Each row of a before or after table is a point. The points were changed in one or more steps. Then noise was added and the rows were shuffled. The steps act on columns, c1 being the first. Write out the steps. A step turns or swaps two columns, mirrors them in a line or flattens them onto one, adds a multiple of one to another, or multiplies or shifts one. Angles are multiples of 10 degrees, from the lower column toward the higher: turns from -170 to 170, lines from 10 to 170 but not 90. Use the fewest steps. Two steps may share a column if one is a turn and the other turns, adds or multiplies; they go together, in the order done. Otherwise the lowest column goes first.
(in the rows, 128 means zero)

Before (11 x 3)
[[182 152 184]
 [184  71 137]
 [196 166 124]
 [190  31 139]
 [ 93 134 149]
 [196  59 123]
 [100 152 115]
 [172 139 145]
 [102 102 117]
 [157 120  92]
 [133  61 114]]
After (11 x 3)
[[123  57  86]
 [130  73  89]
 [ 98 134  88]
 [108 150  49]
 [161 108 154]
 [126 143 157]
 [ 84 120 133]
 [165  62 136]
 [153  31  78]
 [ 48 175  80]
 [162 138 134]]
Steps: turn c1 and c3 by -140 degrees; add -0.7 times c2 to c1

Before (14 x 8)
[[149 163 168 119 168 111 181 129]
 [152 123 175 105 117  79 144 133]
 [145 166 129 119 161  81 132 141]
 [167 146 144 107 133 115 150 181]
 [166 129 140  92 170 134 153 110]
 [195 128 118 132 174  85 151 161]
 [ 90 124 110 135 118 172 163  38]
 [ 88 104  66  74 114 156 178  35]
 [145 114  97 134 124 151 169  71]
 [147 171 136  91 132 140 130 131]
 [123 136  83 115  78 176 189  40]
 [134 142 129 139 158  99 148 167]
 [142 126 149 110 159 118 175 182]
 [156  90 120 132 158 147 116 130]]
After (14 x 8)
[[143 173 127 122 159 159 135 142]
 [142 123 164  99 114 164 141 135]
 [115 114  99 138 126 134 171  54]
 [125 134 141  86 166 164 155 110]
 [114 120 109 141 121  81 168   6]
 [140 144 134 146 158 135 153 177]
 [133 124 139 111 160 145 170 193]
 [103 141  81 110  83 102 193  14]
 [130 152 140 112 138 169 147 199]
 [136 175 167 117 168 153 180 128]
 [135 128 118 129 179 206 149 171]
 [122  74 117 135 154 145 118 129]
 [120 189 133  94 136 136 129 128]
 [135 100  61  71 113  82 181  14]]
Steps: turn c1 and c6 by 110 degrees; multiply c1 by 0.4; multiply c2 by 1.3; multiply c8 by 1.3

Before (12 x 12)
[[120 126 118 124 108 124 109 119 136 126 142 133]
 [135 107 143 134 120 104 130 129 122 123 142 128]
 [133 125 134 147 113 136 122 157 136 122 127 121]
 [127 122 133 120 133 119 134 130 127 117 136 106]
 [143 121 127 123 115 132 130 134 127 129 149 126]
 [124 100 102 126 187 131 123 113 146 150 142 120]
 [131 135 143 132 120 120 132 112 126 121 145 134]
 [122 122 143 132 130 124 125 120 130 149 140  88]
 [126 132 127 131 108 114 140 152 130 130 142 135]
 [121 111 139 127 112 129 141 126 134 122 138 131]
 [140 122 140 126 107 134 128 122 125 134  94 116]
 [148 114 141 130 118 114 127 128 161 125 125 127]]
After (12 x 12)
[[127 122 136 119 115 118 132 133 127 117 137 106]
 [123 110 145 128 164 130 120 110 134 121 138 132]
 [135 108 136 137 145 102 114 116 122 123 144 126]
 [128 134 139 132 160 113 131  81 131 129 143 133]
 [142 121 129 122 153 134 130 108 126 129 150 124]
 [128 136 135 133 153 120 113 130 127 119 147 136]
 [123 100 114 127   8 129 154 214 145 150 142 119]
 [134 124 123 147 146 135 122  84 137 122 127 119]
 [148 115 131 132 150 115 115 116 161 123 126 128]
 [122 122 131 132 128 124 126 136 131 147 142  89]
 [139 121 131 127 178 133 119 108 126 134  94 116]
 [120 125 107 123 175 124 130 112 137 126 141 133]]
Steps: turn c3 and c7 by -70 degrees; add -0.3 times c12 to c7; multiply c5 by 2.5; turn c5 and c8 by 150 degrees

Before (10 x 20)
[[116  97  90 177 198 165 159 155 165 133 136 117 119 135 122 174 118 182
  101 220]
 [ 93 113 115  96 171  93 142 141  60 131 143 121 147 158 140 144 151 187
  114 189]
 [137 106 110  82 130 170 157 153  93 125  90 166 126 120 158 110 168 118
  114 110]
 [146 128 142 142 106 143 117  84  61 198  91 165 159 107  95  81 133 113
  163  98]
 [137  90 162  45 110 109 147 136 156 124  98  89 104 137 146 114 129 141
   92 142]
 [116  89  49 169 118 122 152 173  59 155  97 134 164 140 186 171 131 116
  173 148]
 [142 102  91 190 164 137 144 148 170 125 206 158 206 107 151 126 150 137
  164 107]
 [122  78  75 127 196 144 139 136 151  71 104  71 141  89 106 120 147  78
  188 169]
 [132 138  73  98 128  86 132 141 131 114 128 141 130 117 129 172 101  87
  145 134]
 [123 118 108 176 157  79 127 198 183 123 131 117 140 127 114 144  53  86
  132 138]]
After (10 x 20)
[[146 144 143 144 113 136 119 167  61 222  90 114 156 175  95 140 101  86
  167  88]
 [135 111 114  77 108 153 160  90  98 129  90 104 124 141 148 131 174  93
  114 112]
 [ 89  84 113  96 139 103 139 107  58 151 146  92 147  94 137 142 217 172
  112 189]
 [144  80  92 191 134 139 151 103 170 105 209 103 204 143 145 112 201 110
  163 107]
 [124  98 109 180 142  93 126 132 183 100 129 164 139 119 199 121  95 102
  134 139]
 [134 132  76  95 134 100 129 125 130  57 125 144 131 103 141  93 100  91
  144 137]
 [116  60  96 172 148 153 162 130 161 100 131 103 117  87 157  99 215 174
   99 217]
 [114  46  75 125 128 136 142 153 149  35 106 204 143 159 142 109 252 126
  189 176]
 [120 105  53 173  90 125 151  62  61 124  99 131 165  87 161 114 121 117
  174 144]
 [136 119 163  45  90 123 145 106 157 148 101 139 103 137 132 145 101 163
   96 140]]
Steps: add 1.5 times c5 to c17; turn c2 and c5 by 50 degrees; multiply c6 by 0.7; turn c8 and c15 by 100 degrees; turn c14 and c16 by 130 degrees; add 1.5 times c16 to c10; mirror c12 and c18 in the line at 110 degrees

Before (13 x 48)
[[129 131  68 150 139 127 162  92 168 102 140 164 146 152 114 101 157 129
   99 113 149 120 186  97 125 159 124 140 129 128 142  69 122 118 143  89
  152 110 111 152 138  55 132 116 106 161 121 136]
 [129 127  83 137  89 136 173  98 171 144 118 172 153 164 103 104 111 126
  126 153 152 140 162 141  98 171  97 102 145 125 128 130 158 122 126  93
  163 109 140 161 109 102 128 116  94 148 160 121]
 [135 120 139 147 157 171 143 129 125 129 165  98  70 156 158  98 114 127
  118 106 143 118 105 120 139 114 132 144 136  95 149 110  93 126  88 165
   79 144 165  75 153 110 156 117 138 131 122  86]
 [104 114 145 162 141 184 139 128 102 167 152 107  97 155 147 145  88 131
  122 126 114 111 102 155 112  88 109 144 129 136 116  99 114  85 101 148
  100 151 113 102  77 153 157 145 149 129 114 119]
 [139 123 138 135 135 170 148 120 147 145 160  89 112 169 184  97 128 151
  111 125 127 146 124 111 140 130 129 136 110 148 149  98  67 138 101 156
  128 146 131 138 156 111 141 134 106 129  82 110]
 [139  96 136 149 187 130 108 113 160 111 161 106 122 190 148  90 146 130
  115 157 119 115 123 112 138 155 121 144 143 116 146 125  88 128  97 113
  119 144 133 124 157  81 117 115 105 123  91 147]
 [116 112 150 111 146 177 153 150  97 138 150 104 129 151 137 130 105 178
  138 109  89 108  89 172  91  88 108  98 140 123 156 109  97 115 116 167
   99 117 130 106 129 110 150 120 143 127 125 128]
 [142  95  78 148 123 131 142  98 120 123 138 140 145 138 122 106 168 126
  138 115 152 141 132 108 107 166 110 152 125 116 133 105 135 131 110 110
  134 131 127 193 143  96 143 112 100 123 141 132]
 [121 119 165 137 142 211 133 182  98 164 122 113  92 121 149 109 110 165
  143 138 120 104  74 145 106 150 140 110 150 140 139  91 115 115 111 136
   98 119 130  90 111 133 158 156 122 131 128 135]
 [ 87 139 106  93  93 142 150  80 135 143 115 163 174 119  92 135 108 101
  130 120 155 153 148 106 106 149  61 102 155 136 126 109 179 148 157 127
  146  70  90 154  95  74 116 161 107 138 194 169]
 [134 109 119 142 129 183 121 144 102 129 137  88 118 168 150 106 117 134
  123 144 125  94 127 135 149  94 141 153 118 131 148 122 124 120 101 154
  113 129 153  98 170 128 160 139 139 141  78 131]
 [112 129 160 151 130 180 149 131  71 165 129 118 128 153 175 102 107 153
  134 131  90  85 104 139 114 133 127 142 130 110 126 134  96 109 135 170
  101 122 132  85 104 118 161 151 142 104 115  95]
 [111 139 107 106 102 132 196 103 150 143 102 153 150  96 119 109 129 100
  146 147 128 138 147 119  76 147  96 129 164  96 128 114 143 114 122 104
  174 104  80 145 132  86 135 119  71 144 160 181]]
After (13 x 48)
[[137 114 119 139 129 182 121 147 102 128 134  52 120 168 150 108 122 135
  113 149 112  96 132 132 150  97 142 155 117 129 147 121 123 122 100 154
   93 129 151  98 172 130 163 139 145 136  77 128]
 [101 112 147 161 142 183 139 128 101 167 155  85  94 155 145 144  91 129
  111 127  92 114 106 156 111  88 109 145 129 135 116 100 116  87 102 149
   64 153 113 102  77 151 156 145 148 122 109 120]
 [128 133  69 149 135 128 161  92 164 100 138 200 145 151 111 101 159 129
  115 110 165 120 197  98 121 162 123 138 126 126 143  68 122 117 142  89
  178 109 113 154 141  56 132 118 108 137 122 140]
 [115 109 148 112 149 177 152 147  96 136 150  83 126 150 137 129 103 178
  117 108  64 108  91 174  92  89 106  99 139 125 157 110  97 118 114 168
   71 118 128 104 125 109 152 121 141 131 130 129]
 [136 121 136 138 133 172 149 116 146 145 154  47 114 166 185  96 129 152
  117 124 126 148 130 110 139 130 127 134 110 149 154  99  66 137 106 150
  129 147 133 136 156 109 141 137 102 119  83 107]
 [129 128  86 140  93 138 172 103 165 146 118 218 153 162 105 104 111 124
  132 152 183 139 167 145  95 172  89 104 149 122 131 132 157 123 125  93
  203 108 142 158 109 102 125 114  96 144 158 118]
 [111 141 107 107  99 134 197  99 151 140 102 180 147  99 115 106 129 100
  142 145 170 136 140 119  76 145  98 130 168  95 128 114 141 113 119 105
  234 102  82 145 133  89 137 117  72 150 165 182]
 [111 130 158 147 127 181 153 132  69 165 129 112 126 156 175 100 104 154
  133 128  69  83  96 138 114 133 126 144 131 105 126 135  95 113 133 168
   78 123 131  82 104 120 163 146 139 112 115 101]
 [139  93  78 149 123 132 142  97 119 126 141 152 144 141 123 106 169 128
  137 114 157 143 124 110 106 166 111 154 126 114 137 103 135 130 110 108
  133 131 129 194 140  95 141 110 101 129 140 132]
 [ 85 139 103  89  92 141 150  77 136 142 117 198 177 121  95 135 108 101
  135 119 167 154 149 106 107 148  59 101 151 136 125 106 179 147 155 127
  159  69  91 156  91  70 115 161 109 135 195 168]
 [118 120 165 133 144 207 131 184  96 164 122  94  90 121 147 108 112 164
  107 133  93 105  73 143 107 150 141 110 151 138 142  91 117 119 104 139
   63 121 130  89 108 132 158 155 120 140 127 134]
 [132 123 137 143 158 173 146 123 121 126 168  67  67 157 159 100 111 126
  108 108 100 121 111 125 136 113 135 142 139  90 150 112  92 123  92 166
    7 144 165  71 152 107 155 114 138 124 122  86]
 [139  96 138 150 185 130 106 115 162 111 157  88 121 193 150  91 145 130
  122 153 113 108 132 110 136 152 119 142 146 115 144 123  92 126  94 113
  109 146 128 123 158  79 115 115 101 117  90 144]]
Steps: multiply c12 by 2; turn c19 and c46 by 40 degrees; turn c19 and c23 by -30 degrees; multiply c37 by 2.5; turn c21 and c37 by -20 degrees
